Each row of a before or after table is a point. One or more steps were done to the points. Then noise was added and the rows were shuffled. The steps act on how far a point lies along the listed directions, d1 being the first. What was done? A step turns or swaps two directions, mirrors them in a line or flattens them onto one, adds a multiple of one to another, or multiplies one. Angles are multiples of 10 degrees, from the lower direction toward the higher: turns from -170 to 170, lines from 10 to 170 but not 90. Use the fewest steps. Two steps may share a direction if one is a turn and the other turns, adds or multiplies; they go together, in the order done. Otherwise the lowest direction goes first.

Directions:
(1): [-47  36]
(2): [36 47]
Before (8 x 2):
[[ 31  32]
 [ 54  -2]
 [-24  11]
 [-60  27]
 [-45  38]
 [-46  16]
 [-28  39]
 [ 34  27]]
After:
[[-22  45]
 [ 42  25]
 [ 50 -14]
 [-52  34]
 [ 34  27]
 [-34  48]
 [-23   8]
 [-46  26]]
Steps: turn d1 and d2 by 10 degrees

Directions:
(1): [ -7   8  11 -17   4  60]
(2): [-38  38 -24  10  23  -4]
(3): [-27 -16  11  48 -25  13]
(4): [-21 -48 -22  -9  28   3]
Before (10 x 6):
[[  8  60  14   5 -22   6]
 [ -8   5  -8 -18  23  11]
 [ 14  28 -10 -19  15 -20]
 [  5 -48  11  -4 -12  24]
 [  0 -20 -15   9   3  -7]
 [-15  -5   0   7   2   7]
 [ 13  44   4 -21 -12   0]
 [-11 -27   1   7   3   1]
 [ -4 -15  -5  10 -12 -12]
 [-12  11  -5   7 -13   0]]
After (10 x 6):
[[  0   0  -1  13 -18 -13]
 [  8   1  19  11 -19  -1]
 [-22   5 -27 -28  25   2]
 [ -2 -11   9   5  -8   8]
 [  8  -5 -17 -25  27 -18]
 [-13 -13 -10   3  -6   2]
 [-44  -7 -32  -6  35   9]
 [ 18  -2   0  13 -15  -7]
 [ 15  -9   8 -23   5  12]
 [  7  35  23  13 -31  17]]
Steps: turn d2 and d4 by 120 degrees
